Rows are points. Examples show where two turns around zero, p and q, send a point. Write where each new point lands after one turn and then the other. Backwards means that the second turn is done in reverse. Each puzzle has new turns, and all numbers are rounded.

Turn p:
[-24 -35] => [ 30 -30]
[ 2 19] => [-18   6]
[31 -5] => [11 29]
[-32  20] => [-26 -28]
[23  2] => [ 2 23]
Turn q:
[3 2] => [-2  3]
[-37  24] => [-28 -34]
[ 32 -35] => [38 28]
[ -7 -14] => [13 -8]
[ 9 23] => [-22  11]
Where do these land?
p, then q: [34 22] => [-39 -11]
p, then q backwards: [ -6 -25] => [ -8 -24]
p, then q: [-28   3] => [ 26 -11]

Turn p:
[  4 -23   8] => [-3 13 20]
[-32  32 -28] => [ -5 -48 -23]
[ 13  -7 -15] => [19 -2  9]
[ 23 -12  12] => [10 26  7]
[-8  9 23] => [-20  10 -13]
Turn q:
[-10 -22 -26] => [ 24 -11 -24]
[  5   7 -20] => [ 14 -14   8]
[16 -2 10] => [-17  -7   2]
[ 3 25 48] => [-37  30  26]
[-14  -8 -11] => [ 16   3 -11]
Where do these land?
q, then p: [ 17 -25  31] => [-17 -39   8]
p, then q backwards: [-21  36 -13] => [ 20 -36 -13]
p, then q: [15 -5 -5] => [-11  -8  10]
q, then p: [-10  -6 -13] => [17  3  1]

Turn p:
[-15  -9  24 -11   8   7] => [ -7  19  -6   0   9 -24]
[  5 -28 -24   2   1  -4] => [-10 -15  -7  -3  25  20]
[ 17  48   4 -27 -31  -3] => [ 13 -18  10  39 -45 -13]
[-10  -2  -3  10 -19   7] => [  3 -18   0 -13   0 -11]
[  4 -21 -13  16  18  15] => [-20   4  -3 -22  12  18]
[-17  15  10  -5  29 -15] => [12 32 21  6  7 -3]
[16 -2  2 14 -6 -9] => [ 12  -4 -14  -5  -7  13]
Turn q:
[ 26   2   3  18 -31  17] => [-29 -17 -24  -1  23  -1]
[-12   6  15  -7  26   0] => [ 8 14 21 12 -8 15]
[ 22   4 -17  14  28  -8] => [ -3  31 -25   5 -14   4]
[-19   2 -30  15  20  -8] => [ 19  24  -5  13 -10 -26]
[-19   6  30 -21   0 -21] => [ 11   1  38 -19   4  15]
[-15 -18  20  -9   2  -4] => [ -5  -8  28  -4 -12   1]
[ 22  -4  -5   4 -33   7] => [-17 -22 -23 -13  14  -4]
[  8  -9 -17 -13 -29  17] => [  3 -35 -20  -4   3  -8]
[-13  11  -1  -1  17   0] => [14 13  9 12  0  3]
Where do these land?
p, then q: [  6   3 -30   7  -2  -9] => [-18 -16   4  18 -11   7]
q, then p backwards: [ -4  38  18 -28 -35   8] => [-17 -27 -38  19  -6 -31]
q, then p: [ 10 -10 -28  -3  41   0] => [ 13 -40   5  -4 -27   8]
p, then q: [  4  14   9   7  29 -13] => [ 1  1 -9  8 27 21]
q, then p: [  6   2  -7  27  -1 -15] => [15  4 26 11  1  1]
q, then p: [11  9 -3  7 -5  9] => [-6  1 12 -8  6  9]
q, then p: [-29 -21  15  -2  -7  17] => [ 18  11 -29 -14  14 -14]
q, then p: [  7 -28   2  -8  -5  13] => [  1 -19 -11  -7  20 -13]
p, then q: [-11  -8  23  -7 -15 -10] => [  3  21 -15 -17  -8  -5]
